Rows are points. Each copy is the shape, with its points in the same order, stretched, turned, moved and blurred by noise. Some copies are also mirrored. Which?

Shape (8 x 2):
[[-0.60  0.65]
 [ 0.32  0.63]
 [-0.20 -0.31]
 [ 0.05 -0.49]
 [-0.03 -0.48]
 [-0.14 -0.62]
 [ 0.22  0.55]
 [ 0.27  0.22]]
Copy 1 (8 x 2):
[[-0.37 -0.30]
 [-0.28  0.44]
 [ 0.44 -0.03]
 [ 0.59  0.21]
 [ 0.45  0.03]
 [ 0.66 -0.01]
 [-0.24  0.33]
 [ 0.02  0.26]]
Copy 1 is: only turned
Copy 2:
[[-0.96  0.09]
 [-0.21  0.64]
 [ 0.03 -0.36]
 [ 0.38 -0.34]
 [ 0.30 -0.33]
 [ 0.36 -0.58]
 [-0.22  0.55]
 [ 0.00  0.31]]
Copy 2 is: only turned
Copy 3:
[[ 1.14  0.22]
 [ 0.28  0.75]
 [-0.03 -0.36]
 [-0.46 -0.40]
 [-0.36 -0.43]
 [-0.40 -0.61]
 [ 0.30  0.61]
 [-0.02  0.37]]
Copy 3 is: mirrored
Copy 4:
[[-0.88 -0.13]
 [-0.46  0.66]
 [ 0.31  0.05]
 [ 0.61  0.18]
 [ 0.61  0.12]
 [ 0.69  0.02]
 [-0.41  0.54]
 [-0.10  0.53]]
Copy 4 is: only turned

Shape (9 x 3):
[[-0.79 -0.28 -0.15]
 [ 0.32  0.12 -0.13]
 [-0.07 -0.08  0.36]
 [ 0.35 -0.07 -0.34]
 [ 0.04 -0.66  0.38]
 [-0.09 -0.07 -0.01]
 [ 0.21 -0.34 -0.62]
 [ 0.12 -0.15  0.39]
 [ 0.05 -1.07 -1.05]]
Copy 1 (9 x 3):
[[ 0.17  0.40 -0.95]
 [-0.07 -0.41 -0.12]
 [ 0.50 -0.01 -0.23]
 [-0.15 -0.57 -0.30]
 [ 0.79 -0.32 -0.52]
 [ 0.17 -0.09 -0.40]
 [-0.24 -0.63 -0.61]
 [ 0.52 -0.16 -0.18]
 [-0.26 -0.96 -1.24]]
Copy 1 is: mirrored
Copy 2 (9 x 3):
[[-0.42  0.81  0.42]
 [-0.13 -0.24 -0.41]
 [ 0.02 -0.12  0.21]
 [-0.06  0.00 -0.48]
 [ 0.48  0.25  0.34]
 [-0.18  0.10 -0.02]
 [-0.07  0.48 -0.46]
 [ 0.17 -0.21  0.11]
 [ 0.17  1.40 -0.35]]
Copy 2 is: mirrored
Copy 3 (9 x 3):
[[ 0.13 -0.17 -0.74]
 [-0.37  0.47  0.38]
 [-0.36 -0.05  0.02]
 [ 0.02  0.58  0.40]
 [-0.06 -0.28  0.31]
 [-0.17  0.11 -0.05]
 [ 0.33  0.58  0.23]
 [-0.40 -0.05  0.29]
 [ 1.11  0.42  0.31]]
Copy 3 is: only turned
Copy 4, 9 rows:
[[-0.33  0.62 -0.26]
 [ 0.08 -0.23  0.32]
 [ 0.05 -0.06 -0.29]
 [-0.08 -0.27  0.52]
 [-0.49 -0.47 -0.04]
 [-0.05  0.08  0.05]
 [-0.38 -0.17  0.63]
 [-0.02 -0.32 -0.19]
 [-1.15 -0.29  1.08]]
Copy 4 is: mirrored

Shape, 10 rows:
[[-0.01  0.44  0.53 -0.23]
 [ 0.61  0.33 -0.45 -0.30]
 [-0.30 -0.86  0.29 -0.19]
 [-0.04 -0.10 -0.33  0.36]
 [-0.73  0.35 -0.64  0.58]
 [-0.62  0.36  0.19 -0.27]
 [-0.35 -0.89 -0.08 -0.19]
 [ 0.47  0.21  0.54  0.15]
 [ 0.26 -0.21 -0.23  0.19]
 [ 0.37 -0.38 -0.10  0.50]]
Copy 1:
[[ 0.04  0.20  0.09  0.80]
 [ 0.31  0.99 -0.10  0.01]
 [-0.68 -0.25  0.01 -0.06]
 [ 0.44  0.00 -0.21 -0.36]
 [ 1.38 -0.36  0.19 -0.66]
 [ 0.45 -0.11  0.51  0.32]
 [-0.44 -0.19  0.07 -0.42]
 [-0.17  0.25 -0.45  0.73]
 [ 0.08  0.24 -0.31 -0.20]
 [-0.02  0.09 -0.66 -0.20]]
Copy 1 is: mirrored
Copy 2:
[[-0.15  0.20  0.42 -0.18]
 [ 0.77 -0.55  0.45 -0.11]
 [-0.96 -0.13 -0.26 -0.69]
 [ 0.32  0.00 -0.40 -0.11]
 [ 0.86  0.49 -0.76 -0.53]
 [ 0.00  0.49  0.15 -0.80]
 [-0.63 -0.31 -0.45 -0.82]
 [-0.23  0.06  0.32  0.49]
 [ 0.13 -0.33 -0.16 -0.04]
 [-0.06 -0.28 -0.37  0.42]]
Copy 2 is: only turned

Shape:
[[ 0.12  0.73  0.45  0.45 -0.04 -0.44]
 [-0.12  0.13  0.32  0.22  0.15  0.21]
 [-0.35  0.12 -0.04  0.37 -0.20  0.39]
 [-0.32  0.06  0.03 -0.33 -0.34  0.37]
 [ 0.29 -0.23 -0.81 -0.19  0.10 -0.20]
 [-0.13 -0.42 -0.55 -0.42 -0.20 -0.56]
 [-0.21  0.49  0.01  0.49 -0.35  0.40]
 [ 0.39  1.04 -0.01 -0.13  0.16 -0.80]
 [ 0.04 -0.31 -0.49 -0.27 -0.60 -0.27]
 [ 0.27  0.02  0.31 -0.09 -0.50  0.26]
 [-0.12 -0.96 -0.80 -0.27 -0.25 -0.04]]
Copy 1, 11 rows:
[[ 0.27 -0.45  0.77  0.22 -0.54 -0.24]
 [-0.26 -0.12  0.18  0.13 -0.29  0.10]
 [-0.28  0.13 -0.24  0.18 -0.76  0.05]
 [-0.09  0.02 -0.63 -0.25 -0.30  0.56]
 [ 0.34  0.52 -1.03  0.29 -0.10 -0.26]
 [ 0.42  0.49 -0.87 -0.40  0.06 -0.14]
 [-0.14 -0.07 -0.15  0.35 -0.99  0.07]
 [ 0.76 -0.83  0.20  0.12 -0.29 -0.27]
 [ 0.46  0.70 -0.84 -0.16 -0.20  0.16]
 [ 0.14  0.34 -0.17  0.20 -0.03  0.62]
 [ 0.03  1.16 -1.29 -0.08  0.03 -0.03]]
Copy 1 is: mirrored
Copy 2, 11 rows:
[[-0.51  0.78  0.44  0.14  0.07 -0.80]
 [-0.17  0.01  0.41 -0.07  0.11 -0.34]
 [-0.04 -0.30 -0.13  0.21 -0.08 -0.40]
 [-0.25 -0.29  0.00 -0.13 -0.35 -0.01]
 [ 0.10  0.42 -0.23  0.01  0.70  0.59]
 [-0.69  0.36 -0.37 -0.26  0.59  0.45]
 [ 0.02 -0.20 -0.15  0.27 -0.20 -0.58]
 [-0.59  1.36  0.54  0.35  0.19 -0.17]
 [-0.38  0.17 -0.57 -0.49  0.21  0.25]
 [ 0.09  0.08 -0.01 -0.73 -0.39 -0.16]
 [-0.13 -0.27 -0.61 -0.41  0.68  0.65]]
Copy 2 is: only turned
Copy 3, 11 rows:
[[ 0.38  0.21 -0.64  0.65 -0.03  0.09]
 [ 0.05  0.52 -0.12  0.19 -0.13 -0.13]
 [-0.08  0.49  0.00  0.11  0.04  0.51]
 [ 0.38  0.26  0.32 -0.14  0.08  0.24]
 [-0.25 -0.61  0.20 -0.07  0.18  0.05]
 [-0.05 -0.58  0.64  0.39  0.18  0.24]
 [ 0.01  0.55 -0.29  0.06  0.01  0.55]
 [ 0.58 -0.53 -0.77  0.42  0.53 -0.11]
 [ 0.18 -0.44  0.49  0.16 -0.08  0.43]
 [ 0.61  0.20 -0.15 -0.17 -0.60 -0.06]
 [-0.45 -0.43  0.93 -0.04 -0.20  0.30]]
Copy 3 is: mirrored
Copy 4 (11 x 6):
[[ 1.16 -0.60 -0.10  0.89  0.42 -0.23]
 [ 0.34 -0.10  0.33  0.47 -0.04 -0.24]
 [ 0.16  0.05  0.21  0.51 -0.63 -0.35]
 [ 0.31  0.11  0.25 -0.25 -0.70 -0.31]
 [-0.35 -0.14 -1.02 -0.19 -0.09  0.02]
 [-0.09 -0.27 -0.94 -0.59 -0.28 -0.71]
 [ 0.59 -0.15  0.20  0.79 -0.70 -0.17]
 [ 1.39 -0.43 -0.94  0.36  0.59  0.11]
 [ 0.03 -0.63 -0.57 -0.45 -0.60 -0.30]
 [ 0.38 -0.57  0.37 -0.20 -0.39  0.22]
 [-0.89 -0.07 -0.76 -0.71 -0.78 -0.50]]
Copy 4 is: only turned
